Every row gives one point. The last column is the point's height on a tilted bowl or saddle (a function of degree 2), plus a little noise. Along how many of its main directions does it bend up, bend down or stay straight?

Points (15 x 4):
[[  -2    2   30   -2]
 [ -84  -39  -77 -105]
 [ -23  112   30    2]
 [ -20   48   -6    1]
 [  47  -54   39  -57]
 [ -35  -67   46  -57]
 [   0  -61    6   -5]
 [   5  -17  -53  -22]
 [  -9   46  -48  -34]
 [  23   84  -57  -61]
 [ -55   -1    5  -23]
 [  -9  -15   -9    5]
 [ -10    5    7    7]
 [  49  -90   28  -68]
 [ -16   12   24    0]]
Directions: 0 up, 2 down, 1 straight

Points:
[[  -1  -52    6   26]
 [  -5   13   32    6]
 [  24   -9  -70  -28]
 [  24  -20   46   -2]
 [  11  -12   42   -5]
 [  24  -32   -7   21]
 [  -2   12   52   -7]
 [ -20    3   23    9]
 [ -43  -13  -38   17]
 [ -33    0  -22   16]
 [ -10  -18    5   10]
 [ -16  -42  121 -121]
 [ -37   27   29   27]
 [   4    2  -25    3]
 [  -2  -11   19    6]
 [  38   11  -60  -11]]
Directions: 2 up, 1 down, 0 straight

Points, 17 rows:
[[ 65  56  22 -67]
 [-15  40  -3  -5]
 [ 34  31 -59 -49]
 [-57  15  52 -31]
 [ -8 -18 -43 -14]
 [-53  27  71 -51]
 [-83  48  34 -63]
 [  7 -52 -51 -43]
 [ 19 -68  11 -39]
 [-39  16 -26  -8]
 [-74 -28 -43 -52]
 [-86 -18 -15 -47]
 [-22  13  22   3]
 [ 40  10  34 -22]
 [-67  16 -73 -71]
 [-68 -11 -62 -58]
 [-21  32  -1  -1]]
Directions: 0 up, 3 down, 0 straight

Points, 26 rows:
[[ -22  -16   15  -31   -2]
 [  45   30  -34  -49  -34]
 [  81   10  -24  -44   36]
 [  21  107   25   21  -87]
 [-112  -41  -20  -10  111]
 [  17   81  -13  -80  -76]
 [  25   29  -37   48   -3]
 [ -58   23  -52  -53   -9]
 [ -42  -50  -49   44  -49]
 [ -72   -7  -39    2   27]
 [   1   53   27    1  -31]
 [ -13   36  -23  -40  -27]
 [ -23    5   34    6  -11]
 [ -12    8   15   60  -23]
 [ -57   -8   37  -77   66]
 [  66  -45   65  -75   14]
 [ -20  -44  -35   10  -43]
 [   5    8  -36  -18  -33]
 [  48   -9  -24  -70  -26]
 [ -34  -12   56   -6  -13]
 [ -26  115  -39   44  -62]
 [ -53   26  -42   74    6]
 [  40   24   59  -73  -21]
 [  51   -6   -4  -20   17]
 [ -17   18  -47    6  -31]
 [  -6  -10  -26  -50  -36]]
Directions: 1 up, 2 down, 1 straight

Points, 23 rows:
[[-36 -21 117  60  60]
 [-61  28 -46 -40 -31]
 [ 68 -47 -57  63 -38]
 [-15 -11 -42 -54   9]
 [ 26  35 -57 -44  12]
 [-13 -31 -12 -68  31]
 [-41 -50  -2 -47  11]
 [  6 -30 -20 -17 -11]
 [  2 -15 -11  -9 -15]
 [ -9 -24  52 -47   8]
 [ 39 -22 -47  87  15]
 [-28 -15 -18 -69  22]
 [  2  -1 -72 -27 -15]
 [-51   9  91   2 -21]
 [ 39 107  29  26 121]
 [ 80 -83  -9 -96  46]
 [-10 -65  10 -12  19]
 [ 26 -17  67 -57  12]
 [  8 -33  -6 -38   3]
 [-35  76  36  31  44]
 [  0 -14   2  10 -12]
 [-14 -10 -29 -13 -19]
 [-13 -10   8  -6 -15]]
Directions: 2 up, 1 down, 1 straight

Points, 44 rows:
[[  41  -65  -51   10  -16   25  -39]
 [  -2  -12  -32  -39   28    8  -13]
 [ -61   36  -58   55    4   -5  -49]
 [ -39   49   22  -25    7   31  -27]
 [  43  -60   34   15  -45  -40  -27]
 [   6  -15  -15  -26   28   34   -7]
 [  64   75    3   10   24    0  -57]
 [ -13   34    5   39  -49   35  -10]
 [  54  -64    0  -18   -1  -19  -23]
 [ -28   33   38   40   44   -7  -34]
 [  -7   -4   33   41  -17   36   -4]
 [  -7   40  -32   16    9   53    6]
 [  -1   47  -22  -26   17    3  -21]
 [ -34   91   55  -32  -99  -72 -121]
 [  -7   -8   35    3   92  -18  -41]
 [   4   54   15  -19   39   74  -19]
 [  62    0  -12    4   42  -12  -19]
 [  20   34   26   37   22  -49   -2]
 [  29   -6   49  -15   -9    3  -15]
 [  34  -27  -21  -56   18   27  -24]
 [ -60   19   58   10   66   -9  -61]
 [  32  -59  -32   -4  -23  -73   -1]
 [  35   30  -21   -1  -21   -2  -17]
 [  13  -78  -40   43  -33   -6  -54]
 [  -7  -33   39   14  -23   27  -14]
 [ -26  -16  -27  -22    1  -21  -10]
 [  73  -42  -12    6   30  -21  -23]
 [ -15  -32   39  -30   48   30  -32]
 [  36  -32    2  -40   59  -21  -15]
 [  -3  -32    0  -11   25  -60   17]
 [   3  -47   69  -23  -36    7  -43]
 [   0  -48  -19   10   24  -29  -12]
 [ -34  -26  -49  -19  -26   21  -17]
 [  -4  -64  -28   71    8   24  -35]
 [  -9   -9   33   16  -17  -65   13]
 [  49  -87  -14  -30    8   46  -55]
 [ 102   29   68  -51   34    8  -84]
 [  -3   -9  -54  -11  -13  -15  -16]
 [ -11   23   41    2   11    5  -14]
 [ -17  -28  -22  -12   52   22  -21]
 [  -7   64  -15  -26   28  -11  -33]
 [ -50  -46  -20   30    8  -57  -30]
 [   5   48  -61   36  -21   14  -29]
 [ -24   82   -9  -13   21 -121   16]]
Directions: 1 up, 5 down, 0 straight

Points:
[[ -30   16  -15  -11   57   50  -13]
 [ -46   12  -15  -51    2   24    0]
 [  -2  -43   62   -1   19   29   -4]
 [ -58   22   -9   57   74   14  -58]
 [ -28  -36   13    1  -10   -2   13]
 [  17  113  -57   -3   24  -66  -56]
 [   9  -94  -50  -38    7  -52  -64]
 [  81   35   29   54   47  -28  -10]
 [  -7   38  -65  -79   14  -99 -108]
 [  19  -11  -44   87   91  -18  -81]
 [ -70  -45 -101  -47    9  -56 -117]
 [  -2   30  -65   32   27   39  -16]
 [ -20  -90  -17   -9   19   17  -11]
 [  30   -2  -23    1  -39   35   -2]
 [  21   -5   18  -42  -31  -57  -20]
 [ -42   52  -72    1    5  -20  -54]
 [ -59   19  -81   34  -21   11  -53]
 [ -67  -29    2  -11   59   56    9]
 [  51   79    9  -18   -1  -31  -18]
 [  -4  -43   20   71  -21  -71  -11]
 [  19   16   37   40   27  -55  -17]
 [  35    8  -29   36   31  -17   -3]
 [ -18   20   10   15    8   79   -2]
 [ -44   73  -71   -6   45   32  -50]
 [  11   14  -22  -37   16   13   -4]
 [  72  -97  -55   -3   26   18  -42]
 [ -72  -13   46  -41   42  -12   11]
 [ -50   -2  -87   -1  -67    1  -73]
 [  21  -16 -105   42   32  -75  -70]
 [  -2   32   22   -7  -63   28  -30]
 [   2  -45  -15  -61  -16  -27  -23]
 [   6  -10    6   37   26   23   -7]
 [ -42   22 -106   22   40  -30  -91]
 [ -42  121   22   22  -43   -5  -96]
 [  -7  -98   37   30   20   26  -13]
 [  48  -32   27  -19   15   26   -8]
 [  16  -31   -2    9   57  -16  -22]
 [ -62   31   70  -36   33   61   -5]
 [ -21   38   30  -20   33   -6  -21]
 [   1  -66   12   18   37  -45  -18]
 [  85    5   19   41    1   -2    8]
 [ -48   -6   -2  -41   -6   -2    5]
 [  29  -54  -33  -83   -3  -11  -41]
 [  45   42   11   41    9   34   -9]
 [  -8  -26  -17   46    7  -57  -17]
 [  62  -66    2   39  -18   30  -18]
 [ -97  -47  -22    8    8  -42   -2]]
Directions: 1 up, 4 down, 1 straight

Points (72 x 9):
[[  -8  -38    9  -29  -81  -26   -6   -3  -15]
 [  11   21  -30  -38   53   28   14  -35  -18]
 [  32  -39    8   63   17  -10  -47   32  -32]
 [   5    2  -21   -1  -17  -11  -77  -23  -25]
 [  -5  -50  -24  -33   -8  -38   16   13  -20]
 [  16  -69   33   39   25  -14    0  -28  -34]
 [   7   30   -5   91   28   25  -10  -22  -10]
 [  53   25   36   31   -5  -38  -17  -10  -21]
 [ -22  -46   84  -33   15  -23   19    6  -55]
 [   2  108   -5   26   40  -32   26   41  -46]
 [  14   -7  -42   14   15  -41   -2   21  -15]
 [  27  -26  -57  -28   29   25  -50   22  -27]
 [ -19  -28  -51  -10  -57  -42  -68  -17  -38]
 [  39  -67   20  -75    4   50    4   -5  -29]
 [ -12  -13  -50   -3  -16  -51   49   23  -28]
 [ -21  -30   34   25    3   46  -19   15  -18]
 [   8  -33    0   -8   65  -39  -51   51  -32]
 [  26    2  -36  -21   -2  -20  -33  -25  -18]
 [  45  -24   62   -5   24  -13   31  -42  -43]
 [ -14   11  -20   15  -28  -14   -3  -24  -11]
 [  27   48  -37   19  -41    4  -25   34  -32]
 [  38  -79  -42    4  -55  -33  -70 -121 -121]
 [  13    2   63   11   -1   20   23   14  -26]
 [  34    8  -53  -11  -70   -6   35   28  -34]
 [   0  -41    8  -46    2    5  -77  -15  -33]
 [ -20   -1   -2  -22   62   -9   72   13  -14]
 [  45  -16  -88   25   76   22   43  -26  -60]
 [  43    0   -6   12    4  -30    3   21  -11]
 [ -36    5   -7  -53   27   71  -22  -52  -21]
 [   8  -57  -38   40   55   23  -21   -1  -27]
 [ -79   26   16   16  -40   11    4    8  -34]
 [   6    3    4   45   -5  -15  -17  -14   -7]
 [ -12   44   -3  -20   18   17   63  -40  -27]
 [  -3    2  -48  -51  -30   30   -4    5  -15]
 [  42  -45  -24  -18   14   43   22  -37  -29]
 [   4   51  -16  -11   -5   22   12   -9  -16]
 [  29   -5   33   47  -55  -60   -7    5  -16]
 [   1  -11   10   36   38   49  -72  -20  -21]
 [ -11    6   35   -1  -23  -65   22  -22  -16]
 [   2   56   -6   19   34    3   -8   66  -34]
 [ -21  -48    2    5   13   19  -40   39  -28]
 [  -4  -51  -61  -80   63  -48   49  -16  -45]
 [   6  -36   17   16   -2  -33  -56   32  -32]
 [ -66   37   25   -1  -28  -81   11   33  -36]
 [ -13  -19   -9  -28   14   11   -8   56  -18]
 [ -41  -35  -41   -7   -2  -18  -27   36  -31]
 [  57  -45   36   11  -24   19  -20    2  -25]
 [ -42  -21  -21  -32  -66  -43    7  -46  -30]
 [  26  -41   26  -31   14  -12   41   28  -23]
 [  21  -17   16    2    1   58   -8   32  -13]
 [  45    0  -54  -56   11   21   28   40  -28]
 [ -42  -23   50  -10  -45   15   11  -77  -47]
 [ -16  -25  -17   69   20   22  -29  -45  -17]
 [ -11  -45   11  -21  -52   24  -22  -42  -22]
 [  15    1   23  -30   20  -24  101  -45  -42]
 [  25   -2   11   55  -34  -13   64   25  -26]
 [  28   55   38   62   21    6   16   -6  -24]
 [  51   29    1  -48   -8  -19  -22  -16  -17]
 [ -40   61   10   12   50  -42    5  -24  -15]
 [ -38  -12  -42  -50  -25  -44  -12  -48  -33]
 [ -17    6   15   65    3   59   35  -19  -11]
 [  20  -28  -25   18   11   51   48  -34  -22]
 [  -7   16   22   41   44  -12   45  -45  -15]
 [ -27  -16  -45    3   26   24  -13    9  -16]
 [  -9   49   14  -28  -75   20   12    0  -22]
 [ -18  -65  -10   52    4  -17   11   15  -30]
 [ -12   -8  -30    5  -18  -32   40  -19  -17]
 [   4  -10   15   -6    0  -53  -23  -31  -17]
 [ -56  -13    2  -11   30   38  -36   27  -17]
 [  76  -13   35  -50  -11   37   -3   -8  -28]
 [ -13  -10   52   -2   31    0  -60    4  -35]
 [  -8   31    6  -12   74  -20  -21  -67  -31]]
Directions: 0 up, 5 down, 3 straight

Points:
[[ -19  -52   26   34   37  -46  -23    2  -17]
 [  -5  -10   12  -55   11   -7   16  -18   20]
 [  31   49   28  -16   39   -8   22   27  -12]
 [   9   18   11  -58   56   -5   40   26  -24]
 [  33  -52  -20   51  -31   35  -37    1   67]
 [ -25  -31   32   12   81   -2   49    9  -72]
 [   3  -42    8   20  -13   21  -38   41    9]
 [   1   26   32    3  -72   37    4   53  -44]
 [ -40  -19   12   17    4   -3   -1   44    2]
 [  27  -36    8   14  -26   24   -9   44   12]
 [  38  -69   33   18   22  -43  -16    8  -24]
 [ -12    3   -7   39  -34   18   -1 -105  -93]
 [  10    0   74   -1   -3   11    8   22  -21]
 [ -22   44   -9  -12  -24   22   -6   69  -10]
 [ -18  -68   -4   13   19  -56   46   59  -46]
 [  19  -31   45  -70   28    8   37   42  -68]
 [   0  -13  -28   13   23    7  -11   30   14]
 [  10   15    2   32  -21   16   43  -11   35]
 [  27   38   37  -14   16    9    4  -50  -29]
 [ -37   -4   23   11  -25  -14    1   51    1]
 [  16    3  -33   44   72  -14   13   34  -62]
 [ -22    2   34   16    5   43   -8   11   43]
 [ -30  -17   42   12   62  -40   19  -32  -31]
 [   6   23   24    3    7    9  -52    2   -9]
 [   5   13    5   19  -51   53    3  -14   22]
 [ -45  -29    0   15   15   -1   43  -40    3]
 [  59    0  -14  -72  -34   -6    6   -8   -1]
 [  -2    4   69  -37    8  -66  -13   46  -12]
 [ -48   36   63   -8  -50   11   56   -1   43]
 [   4  -19  -26  -11  -25  -37  -17   20   19]
 [  -8  -27  -38  -31   15    8   -6   -6    9]
 [   3   60   24  -18   46   14    4   23  -11]
 [  20   -8  -26   -6   -1   16   43  -39   -5]
 [  28   21  -41  -14  -21    7   34   20   38]
 [  -2   65  -22  -52  -43  -51   26  -24  121]
 [ -17  -29   52  -17   -7    3  -36   81  -99]
 [ -59   84  -39  -41    0  -14   -9   69    6]
 [  39   30    5   54   -1  -57   35   -1  -11]
 [ -25  -40   51   47   60    8    9    2    2]
 [  -6  -45  -23   28    5  -15  -10  -26    7]
 [ -55  -27   27  -36   26    0   45   17   14]
 [ -31   64   31   31   20   38   36  -10   41]
 [  37  -66  -40  -63  -13   10  -18   40  -21]
 [  29  -50  -23   77   12   44   21   36   87]
 [  39  -22  -27  -16  -84   27  -21    8  -57]
 [  16  -27    2  -47   36  -36   14   55  -18]
 [ -14   -6   17   15   15   10   64   12   19]
 [  14  -19  -17   33   -5  -14   21  -30    5]
 [ -32    5   42  -22  -50   32   14   72  -49]
 [  31  -31   48  -49   12   10  -39   26  -51]
 [  32  -14  -11  -13   21  -43    4   53   -5]
 [ -19   11   16   16   27   14   25  -13   26]
 [  -2  -13   68   14   -7  -32   -7  -29  -14]
 [ -17  -15  -17  -10  -12   58   -3   -9   34]
 [ -11  -31   75   67    4  -31   32   -7  -19]
 [ -28  -54  121   23   19   22   -1   -3  -26]
 [ -66    6    5   12   28   17   -5   29    0]
 [ -27    4   22  -12   47  -46   83  -16    3]
 [ -11   31   -6  -12  -26   43   32   31   38]
 [   9   -9  -31    7    2   10  -45   -8   17]
 [ -65   -5  -41   61  -36   17   -6   12  -35]
 [ -19  -12  -24  -27  -21  -27  -37  -85  -66]
 [  36  -55  -33   49   40  -36  -21    4  -20]
 [ -54    1  -40   14    1    2    1   18   -3]
 [   3   13  -28   41   46   -5   -5   27  -13]
 [   5   33   32    0   15   53  -35   34   12]
 [  39   33  -42   75  -48   10   18    2    9]
 [  14  -59   23   -1    0   38  -21   37   20]]
Directions: 1 up, 5 down, 2 straight

Points (67 x 9):
[[  33   14   27    4  -33  -15  -59  -13  -25]
 [  11  -39   47    4  -38   -3   14  -66   44]
 [   2   22    6   22   23  -23   10  -30  -23]
 [ -19  -30  -11   49    9   41   11  -10   34]
 [ -72  -39  -51   39    8   31   36   -2   12]
 [ -24  -36   54  -37   51   -1   32  -79    4]
 [ -13  -57   24   29   10   62   -1  -15   44]
 [ -14   26  -16  -16  -32   58    7  -44  -44]
 [-111   -9   21  -27   -1   58   -2   -3  -23]
 [  47  -33   20   38    1  -37  -16   -5   29]
 [   4   -1   27   20   15   30   -7  -15   -4]
 [ -37   -7   21    7  -30 -108   73   -7   36]
 [   3  -38   36  -19  -40   57  -15  -20  -20]
 [  40  -55  -32  -47  -21  -57   25  -27  -12]
 [  71  -21   -1  -24   22  -36  -28   26  -33]
 [  31  -15  -92  -39   24   43   -6    7  -51]
 [  -1  -22   17  -12  -16   76   11  -45  -18]
 [ -35  -14   13   40   32   17  -31  -30   19]
 [  36   42   40   10  -36   50   -2  -51  -42]
 [   1   52  -34   96  -30  -57   65   20    1]
 [  -6  -90  -23   -1  -36  -35  102    7  -41]
 [ -28  -16   12    7    2   -6    4   51   -7]
 [  44  -57   69  -37  -69  -47  -14  -23   25]
 [  24   63   60   89  -58  -25   15   52  -36]
 [ -32   37  -49   22   14  -16  -74  -50  -28]
 [  51   -1   24   26  -49   -9    7   18    2]
 [ -20  -48    7   54   66  -15   -9   20   21]
 [ -50  -16  -44   39    7    3   -5  -61   12]
 [ -61  -39  -60   45    4  -12  -47  -71   41]
 [ -50   10   21  -32  -17   31   53  -50  -64]
 [  47  -25    6  -62  -22  -90  -82  -25  -15]
 [  40   63  -30  -19  -12  -21   59   94  -64]
 [ -13  121 -113   40   11  -33    4  -16 -121]
 [  26  -36    3   11   86   43  -66  -10   42]
 [ -51   28  -41  -23   -2  -49   28   10  -15]
 [ -48   12  -28   24   35  -17  -93   30    2]
 [  17  -15  -29   -4   37   79  -16   -6    9]
 [ -25  -61   50    1  -70  -23  -19  -53   35]
 [  41   18   61  -36   40   49  -50    0  -30]
 [  35   37  -31  -45   27   91   16    5  -42]
 [  41  -36  -46  -54  -17   75   42  -20  -53]
 [  21  -37  -11  -14   14   46  -39   22    0]
 [   3   23   26    2   30  -27  -30  -38  -18]
 [   4   -8   22   27  -14  -12   47   53  -26]
 [ -34   -8    7   66  -64   25   40   12   54]
 [ -41   18  -17   39   69   23  -27   -6  -19]
 [ -12   15  -12  -15   25    8  -30   42  -11]
 [   7  -15   50   46   43   40  -23   39   13]
 [ -80    9   29    9   25  -16   34   10  -58]
 [ -63  -49  -42   13    7    1    2   13   15]
 [ -62   46  -19   42   30   83   58   29  -40]
 [-102  -50   22  -46   24  -12   45   10  -39]
 [ -20    4   45  -52  -48  -30  -20  -37   -4]
 [ -17   89  -14  -20   71   19  -46    3 -106]
 [  45    4  -20   10    3  -61  -18   33  -36]
 [ -94  -46    7   13   -5   31   20   24    4]
 [  -3   18  -36  -51   -5   95   69  -15  -49]
 [ -26   14  -32   -8    2   21    6  -52  -40]
 [  -7    5  -61   34  -10  -55  -38  -14   14]
 [ -46   35   -5   27  -17    2    5  -21  -11]
 [  17   25    7   11    4   90  -15  -20  -26]
 [ -34   59   14  -62  -25  -26   29  -41  -34]
 [  69   39   -4   10   51   49   13  -42  -74]
 [ -10   31  -11   10   64   58  -20   72   14]
 [ -28   -7   85   -4  -83  -33   25   17   -5]
 [  -4   68  -20   42   -8  -33 -110   34  -60]
 [ -55   -5   33   -9   10  -13   19   46  -24]]
Directions: 3 up, 4 down, 1 straight

Points, 70 rows:
[[   5  -35  -25   30    5  -53   37   -7  -21]
 [  -3  -56   -5  -33  -63   35   -6   10  -27]
 [ -18   -4   53  -17   -9  -56   13  -11    9]
 [ 105  -34  -38   -9    9  -44  -21   22  -67]
 [  52   48  -26  -65  -17  -31    2   24  -34]
 [   2  -43  -57  -35   64   25   85  -45  -81]
 [  10  -41   14  -25   13   49  -16  -48   -7]
 [  31   99   13   -1    6  -36  -51  -19  -21]
 [  14  -17  -61   23  -64  -59    4  -46  -34]
 [ -43   46  121    8  -75   28  -12   65  -66]
 [  -3   81  -29  -13   26  -21  -71   23  -33]
 [ -14   20   10  -66  -15  -39  -41  -51  -14]
 [  43   -3    7  -46  -19  -20    2  -21    4]
 [  -7  -18  -34    9  -62   -2  -46   24  -27]
 [  46   21    1  -25   22   -8  -75    0  -23]
 [  45   18   57  -70  -24  -24  -91   17  -38]
 [  12    7  -74  -73   10   38   17   72  -79]
 [ -85    8   47    6   36  -63  -61   14  -44]
 [ -27  -21  -49  -53   13  -10   24  -53  -37]
 [ -29  -12   40  -20  -22  -11  -56  -55   -7]
 [  88    1   32  -10    4   89   42   42  -57]
 [ -64   11  -25    9  -53   85   66   -2  -60]
 [ -38   34   18  -41   18   18  105  -24  -56]
 [ -14   11  -45  -42  -12   49  -24    2  -19]
 [  -5   37  -11   48   17   40  -37  -25   -2]
 [  18  -17   -3   60   36  -28   -4  -17  -18]
 [  99  -29  -63  -30  -11  -37  -69  -32  -76]
 [  30  -63   48   33   83   32   48   -2  -63]
 [ -67   34   36  -30  -16  -26   60  -15  -26]
 [  27   37  -47  -18  -41   14  -31   -1   -7]
 [  21  -55  -40   27   31   56   47    0  -47]
 [  37    5  -68  -16   53  -46   53   -6  -75]
 [   4   52   19   17  -97   -5   29  -12   -8]
 [  54  -49  -20   23    5   47   47  -29  -27]
 [  28   52  -25    1  -20  -18  -13   69  -30]
 [ -16    9  -34   69    7  -24  -13   -9  -15]
 [  27   52  -56   14  -11  -12    2  -50  -12]
 [ -92   -4  -33  -42  -26   64   -3  -36  -61]
 [ -26   90    0   53   35   59  -13   23  -36]
 [ -40   35   23   30   10  -37   40   -2  -24]
 [   3   21  -35  -10   75  102   53  -98  -81]
 [ -56  -46   11  -85   28  -14   41    9  -31]
 [   9  -15  -11   83   38  -12   45   34  -60]
 [  82  -21  -14   -6  -74   71   28  -52  -26]
 [  43   19    0   44  -27   12   -6   18   -4]
 [  44  -14   58  -57  -79  -30  -14   14   -3]
 [  -9  -19   24  -31    9   80   61   -7  -29]
 [  26  -33   10  -22   13  -25  -16   51  -22]
 [  29   19  -24   63  -13    1   18   28  -20]
 [ -15  -24  -15  -16   16  -98   45   -6  -35]
 [ -66   21    0   28   50   43    9  -40  -40]
 [  17   23    9    8   15   90   93    3  -58]
 [ -41  -25   25  -19   72   27   23  -77  -42]
 [  -9  -34  -54  -29   16   39   72  -54  -51]
 [  51    0  -65  -26    2  -86    2  -33  -61]
 [   0  -33   54   25    0   45   18   18  -20]
 [  -2   52   63   47   15   14    5  -79  -27]
 [ -51    9   17   36   21  -42    0  -19  -18]
 [  16  -56 -117   10    3   44  -15   16  -75]
 [  -9  -59   93   -4  -32   -3   31  -46    2]
 [ -15  -41  -47   46   40  -75  -17  -19  -46]
 [  49  -55   -9  -36   73    9  -23   15  -50]
 [ -18   54   14   50   39  -43  -14   -9  -27]
 [ -32  -40  -22  -20  -28   29   27   41  -32]
 [   1   74  -55  -29    8  -29   16  -13  -35]
 [  -7  -48  -31   55   23  -43 -106   96 -117]
 [ -44  -20   25    4  -17  -39   35  -95  -26]
 [   8   25   -6   10  -49    0   48  -88  -18]
 [  37   30  -37  -43  -66  -38  -23    6  -26]
 [ -84  -61   22   33  -72  -49    6  -51  -56]]
Directions: 0 up, 7 down, 1 straight

Points (61 x 9):
[[ -19  -34   21   27   61    3   96   16   15]
 [  44   16  -31   57   48   62  -59   10   32]
 [ -30   11    4    0   40  -51   53  -54   37]
 [  32  -27  -54  -18  -25   54   -3  -13   42]
 [  -7  -14  -11   51  -18   13    5   28  -26]
 [ -41   -6   28   44   25  -51    0   27   -6]
 [  38   12   28   36   39   -7  -12  -32  -10]
 [  21  -42   17   54  -88   -9   28   -9   32]
 [  15   25  -14  -39   55  -30  -68  -26   -6]
 [ -37  -95   35   15    0  -22   -2   95   -1]
 [  30  -10   64  -14   35  -20  -28   33  -61]
 [ -72  -25  -22  -35   73    2  -30  -64  120]
 [  23  -17   16  -12   29  -41   16   40  -63]
 [  49   13   12   -8   23  -25   24   27  -42]
 [  90   17   37 -110   29   17  -45  -73  -26]
 [ -30   50  -19  -46    5   73   -6  -17   11]
 [  16  -43    0   26   39   11   37    8   -5]
 [  36   24  -56  -64   36   -4   41  -12   28]
 [  10   15   38  -12   11   21  -16    3  -20]
 [ -18   12    6   19  -40   54   53   -2    9]
 [ -48  -80   -8  -28  -12   10   14  -23   87]
 [   7   10   69  -57    1  -70  -72   23 -121]
 [  48    8  -21    2  -53   37    5   -5   29]
 [ -30  -24    3  -35   26   24    5   16  -12]
 [   8   17   15    0   57  -12   53   34  -14]
 [  27   17    6  -44  -32   10   -9  -28  -13]
 [  35  -54    2   15  -70   22   34   32   20]
 [  33  -11   -7   52  -11   53  -16   35   -2]
 [ -49   47  121  -23   26    3   26   60    7]
 [  26  -33   19   19   -8    8  -47    6   12]
 [  21   -6  -11   10   44   74   10   38  -33]
 [ -21  -53  -22   12   18   60  -22   47  -51]
 [ -25   -9  -66   26    9   53  -12   11  -37]
 [   5  -29  -37   30    5   21   53   28  -29]
 [   6    4    7  -18   44  -15  -47   14  -27]
 [  12   24  -21   12   -5  -41    0   -3  -24]
 [  52  -34  -45   46   -8    5    5    1   18]
 [ -36   11  -51  -11   16   13  -10  -27   22]
 [  27  -41   54   51  -20   50   -9   14   42]
 [   1  -35  -29  -39  -60    4   -3  -53   48]
 [ -36  -33   15   -3  -77   16   52   51   19]
 [  24   62   28   -6   23  -24  -17   -7  -43]
 [  -6   26   11  -49  -56  -41   70   10  -28]
 [ -24  -11   21  -31   48   37  -28    4   -7]
 [  -7  -61   23  -13   39  -35  -42  -13   13]
 [ -10   31    8  -62   14  -61   67    1  -25]
 [  10  -14  -54   64  -41  -24   25  -53    0]
 [ -41   15  -11  -32  -71   16  -71   69   -4]
 [   8  -35  -14   79    4  -20  -68  -69   16]
 [ -33   33   48  -33   29    3   18   62  -37]
 [ -55   59   23   41  -24    6   21   35  -28]
 [  -5   23  -32  -17   71  -18   16   14   11]
 [   8   16    7   -1   72   29  -53  -19   13]
 [ -14    9  -30   34   -8  -87   41    9    0]
 [ -37   -3   51   67  -14   33   28  -23  -26]
 [  13  113  -54  -56   -5  -75  -40  -11  -29]
 [ -32   25  -15   16  -21   23   53   38  -27]
 [  -7  -40    1   28  -21  -65  -11  -33   -4]
 [ -64    8    0   25   19   31   54   32  -32]
 [  36  -50  -19   75  -39   16   13  -12   26]
 [ -52   12   36  -12  -25  -90   -8    2  -21]]
Directions: 4 up, 2 down, 2 straight
